Rows are points. Two turns around zero, p and q, are shown by what they do to some points. Write where each new point lands after one turn and then the other. Backwards means that the second turn is done in reverse. Each puzzle has new turns, and all numbers are rounded.
In the rows, zero is written as 128.

Turn p:
[115 117 106] -> [130 104 114]
[125 117 190] -> [ 79 157 156]
[164 111 133] -> [138 122 166]
[115 193  71] -> [187 142  65]
[121 102 139] -> [105 114 138]
Turn q:
[ 65 162 109] -> [ 56 130 147]
[150 110 154] -> [162 110 128]
[147  77 115] -> [152 120  78]
[150 163 134] -> [141 152 159]
Where do these land?
q, then p: [132 106  99] -> [155 115 107]
p, then q: [114  73 110] -> [126  85  86]
q, then p backwards: [ 98 201  91] -> [131 124 215]
p, then q: [120 121 151] -> [108 117 138]
p, then q: [148 138 187] -> [109 116 187]
q, then p: [155 129 129] -> [147 141 142]

Turn p:
[180 123 125 144 109 118 131 115] -> [164 108 112 123 134 100 104 145]
[166 122 124 131 144 118 137 120] -> [143 116 108 119 157 112 121 132]
[160 109 127 140  88 148 131 103] -> [170  90 123 135 109 128 106 135]
[106 148 116 140 137 140 144 185] -> [109 177 108 120 116 158 138 153]
[123 158 122 149 150 118 136 110] -> [130 150 106 138 131 106 140 104]
[112 102 119 135 140 115 123 108] -> [111 111 129 159 141 124 129 120]
[103 123 135 132 134 148  98 160] -> [116 158 154 137 128 161 116 133]
[119 131 154 129 137 120 141 152] -> [128 147 138 123 136 132 155 147]
[103 123 111 129  93 123  95 123] -> [108 123 151 147  94 124 100 126]
[108 142 145  52 148 131 144 104] -> [101 102 149  79 134 135 169  84]
Turn q:
[129 119 112 182 140 113 126 143] -> [131 141 115 177 125 140 130 159]
[134 124 147 205 138 151 134 139] -> [139 124 125 187 145 181 110 141]
[130 106 116 115 145 114 112 122] -> [128 131 100 130 120 105 139 121]
[137 115 119 120 107 113 131  98] -> [133 129 140 129 105 120 157 109]
[108 110 112 126 132 133 139 128] -> [107 116 120 132 135 123 146 134]
[143 102 125 106 129 122 137 140] -> [139 102 113 115 115 114 138 134]
[126 107 122 106  90 131 100 122] -> [108 125 121 107  85 133 135 108]
[121 164 170 105 142 147 132 116] -> [135 127 150 105 164 125  95  98]
[119 130 161 105 118 117 134 130] -> [127 108 148 118 122 109 106 114]
[143 105 110 109 135 128 132 134] -> [136 114 105 114 121 119 148 135]
[116 225 113 129 133 141 131 135] -> [123 189 170  94 173 140 105 154]
Where do these land?
q, then p backwards: [158 173 132 186 141 130 167 126] -> [138  91 182 168 141 154 106 154]
q, then p: [123 145 124 104 152 114 115 139] -> [100 139 132 111 137 104 119 124]
q, then p: [138 125 138 144 117 114 160 144] -> [148 131 140 133 142 137 126 163]
q, then p: [107 113 137  93 128 115 103  97] -> [107 101 133 142 112  90 141 106]
p, then q: [130 132 107  84 106 165 121 115] -> [107 112 116 101 106 139 143  82]
p, then q: [ 85 151 136 132 113 130 140 161] -> [109 123 176 109 133 148 116 145]
q, then p: [170 106 116 132 106 136  89 107] -> [153  99 101 112  84 127 110 115]
q, then p: [126 116 126 101 133 128 113 128] -> [105 109 126 124 121 117 124 122]
p, then q: [138 116 154 148 149 137 127 140] -> [157 131 119 129 154 139 117 140]
p, then q: [104 103 110 156 137 111 145 122] -> [109 132 128 165 136 141 140 158]

Turn p:
[138 163 132 145 134 118 202 156  96  92 145] -> [132 118 174 145 125 118 190 168 104 100 163]
[131 178 148 127  44 143 162 146 152 154 129] -> [168 180 124 116  66 175 140 143 105  98 151]
[128 174 109  86  53  73  81  83  99 126  91] -> [143 170 115  75  75  76 107  64 164  97 173]
[145 158 134 133 148 157 135  75 146  86 130] -> [111 132 161 134 158 169 152  89 154 128 152]
[123  93  90 162 131 127 122 133 113  77 166] -> [137  92 128  96 180 115 158 150 152 106 105]
[107  76 164 106 172 113 158 136 153 118 153] -> [ 91  86 171 122 125 139 113 164 116 169  97]
[168  77  93 137 119 153 165 152 163 120 125] -> [186  97 130 134 130 151 168 134 124 159  83]
[129  80 184 161 140 126 127 165 130 161 119] -> [134 118 135 176 118 132  80 176 121 126  83]
[ 90 120 140 147 138 115 122 209 131 143  97] -> [111 142 111 154 110  97 123 158  78 104  70]
[127 109 142  58 115 143  96  93 101 117 127] -> [137 117 149  84 140 119  72  83 117 145 154]
[140 171 119 134 145 109  78 136 124 159 136] -> [110 181  91 140 142 100 120 131 143 140 144]
[110 137  82 140 197 159  90  54 129 184 118] -> [ 77 101  48 162 165 146 114  77 156 165 158]
Turn q:
[130 135 154 135 123  93 134 146 188 109 114] -> [119 153 143 144  81  89 120 155 156 129 119]
[111 172 122 172  75 174 151 103 144 154 152] -> [ 90 143 139 134 114 202 117  94 163 170 133]
[199 162 172 179 167 120 122 120 158 180 150] -> [174 131 172 145 149 116 158 147 196 203 137]
[109 110 194  88 148 155 146 138 140 146  91] -> [116  93 149 169 150 105 104 139 138 108  62]
[110  66  88 114  99 138  84  89  95 102 147] -> [145 100 103  57 124 161 106 117 105  74 149]
[118 167 105 100 140 121 168 159 163  79 166] -> [ 77 171 105 148 111 134 153 191 107 131 135]
[136 163  89 144 180 120  68  81  76 124 121] -> [156 142 141 112 197 125 147 102 126 102 209]
[103 108  85 155 139 101 120 154  75  69 157] -> [115 104 108 104 101 122 161 129  64 110 194]
[128 130 175  77  96  97 177 163 136 117 116] -> [104 148 142 141  96 100 146 142 101 123  48]
[106  70 128  97 123 103  94 165 107 166 114] -> [143  95 114  90 136  76  84 114  88 131 102]
[170 137 137 133 101 169 124 137 162 133  99] -> [167 149 137 165 110 158  97 131 146 139 107]
[117 116  86 142 144 145 149  80  92 159 109] -> [131 110  83 126 167 147 144  73 146 116 141]
Where do these land?
q, then p: [159 104  91 138 118  97 139 107 121 133 151] -> [156 123 126 107 110 131 159 115 114 168 155]
q, then p backwards: [186  81 133 113 121  76 190 164 137  68 142] -> [120 129  80 152  86  81 186 204 152 154 114]
q, then p: [107 199  86 123 129 149 173 187 158 121 143] -> [ 99 142  44 145 132 133 146 161 102  71 154]
q, then p: [ 50  90 171 153 130 126 189 166 157 117 130] -> [123  80  92  90  76 124 103 138 136  70  63]
q, then p: [172 163 119 140 109 153  88 101 158 168 107] -> [123 193 121 160 151 166 120 110 152 165 139]
p, then q: [ 99 113 155 102  93 131 128 110  90 138 118] -> [149 125 153  79 122 142 114 145 103 100 133]
p, then q: [105 200 123 143 146  92 104 137 132 139 106] -> [ 57 166 129 123 112 129 145 106 129 127 163]
q, then p: [156 106 155 139 138 161 112  70  83 177 157] -> [133  92 159 162 145 164 105 104 117 204 113]
p, then q backwards: [100 153 157 143  97 135  80 104 134 157 155] -> [105 135  79 107 106 148 106  98 174 118 130]
q, then p backwards: [132 118 151  97 157 110 127 116 107  93 184] -> [102 129 114 141 127 120 164 160 119  89 180]
p, then q: [117 107 173 180  84 147 165 151 122  85  79] -> [166 108 171 174  64 152 144 128 117  74 127]
p, then q: [104 136 114 103 162 150 153 107 164 140 123] -> [102  93 106 120 153 158 115  93 136 130 114]
q, then p: [150 160  66 119 158 123  47 103 120 103 118] -> [111 174 157 109 201 115 155 159 135 164 175]
q, then p: [153  63  97 100 150 141  97 169 108 154  81] -> [170 118 116 143 167  51 130 109 178 155 125]
